Each row of a before or after table is a point. The points were changed in one or more steps. Then noise was added and the rows were shuffled. The steps act on columns, c1 being the first. What was done? A step turns or swaps two columns, mirrors them in a line or flattens them onto one, adds a multiple of one to another, or multiplies or shifts one. Angles are multiples of 10 degrees, from the lower column toward the higher: turns from -170 to 170, lines from 10 to 170 but not 90. Use the fewest steps. Two steps may share a column if one is a turn and the other turns, adds or multiplies; they go together, in the order done. Otherwise the lowest column goes first.
In the rows, 100 means zero.

Before (13 x 2):
127; 78
87; 140
124; 131
118; 109
134; 95
132; 98
87; 80
114; 71
71; 132
93; 57
60; 104
84; 70
73; 147
After (13 x 2):
133; 125
131; 87
112; 119
119; 131
101; 83
134; 102
60; 112
121; 77
76; 130
56; 94
117; 74
46; 101
85; 63
Steps: mirror c1 and c2 in the line at 150 degrees

Before (13 x 6):
73; 86; 59; 110; 94; 67
119; 73; 73; 119; 31; 162
105; 106; 81; 92; 68; 32
98; 115; 116; 101; 103; 84
125; 92; 97; 80; 81; 67
92; 67; 46; 159; 126; 93
96; 80; 97; 85; 72; 130
103; 117; 54; 79; 49; 131
104; 137; 106; 92; 99; 65
85; 74; 62; 120; 99; 113
97; 72; 97; 113; 25; 137
106; 126; 112; 114; 92; 73
72; 91; 102; 86; 85; 78
After (13 x 6):
96; 113; 115; 101; 101; 84
100; 73; 98; 115; 49; 136
73; 92; 104; 87; 90; 76
124; 93; 97; 78; 87; 67
120; 73; 72; 120; 51; 164
97; 81; 98; 85; 79; 128
73; 86; 58; 111; 95; 69
104; 108; 80; 93; 77; 33
105; 139; 108; 95; 102; 65
104; 117; 53; 82; 64; 132
91; 66; 45; 161; 118; 92
84; 75; 64; 122; 100; 112
105; 126; 114; 114; 94; 72
Steps: multiply c5 by 0.7

Before (11 x 12):
92; 91; 106; 64; 100; 114; 81; 132; 115; 115; 104; 82
81; 75; 82; 127; 99; 56; 75; 102; 111; 117; 91; 120
96; 137; 85; 125; 90; 119; 72; 114; 102; 100; 66; 106
98; 132; 80; 83; 102; 108; 114; 120; 100; 107; 48; 79
88; 116; 102; 112; 84; 116; 114; 97; 104; 120; 86; 90
135; 76; 92; 65; 79; 114; 132; 102; 114; 110; 126; 91
88; 134; 91; 62; 105; 92; 153; 105; 113; 100; 119; 95
92; 120; 111; 95; 92; 79; 99; 113; 71; 162; 133; 130
87; 100; 86; 65; 104; 111; 80; 65; 114; 124; 121; 88
97; 133; 101; 78; 34; 116; 90; 125; 82; 103; 115; 85
89; 131; 111; 101; 89; 60; 73; 117; 112; 135; 108; 103
After (11 x 12):
88; 107; 46; 13; 99; 100; 79; 62; 82; 106; 110; 106
88; 93; 40; 57; 129; 93; 114; 118; 94; 97; 52; 72
97; 108; 66; 10; 91; 99; 81; 128; 79; 95; 96; 96
96; 121; 42; 168; 77; 140; 76; 99; 120; 99; 102; 101
92; 108; 71; 103; 133; 139; 73; 110; 116; 98; 107; 104
95; 106; 71; 87; 121; 98; 100; 102; 135; 99; 137; 122
136; 135; 60; 45; 154; 75; 90; 123; 104; 96; 106; 103
95; 101; 45; 162; 138; 87; 73; 114; 87; 98; 77; 86
144; 92; 52; 13; 85; 98; 131; 100; 80; 100; 116; 109
80; 98; 51; 5; 130; 114; 153; 105; 95; 99; 112; 107
100; 116; 61; 130; 121; 91; 113; 93; 87; 101; 85; 91
Steps: turn c2 and c5 by 110 degrees; turn c1 and c2 by -50 degrees; shift c3 by -40; multiply c4 by 2.5; turn c6 and c9 by -140 degrees; flatten c8 and c10 onto the line at 170 degrees; flatten c11 and c12 onto the line at 30 degrees
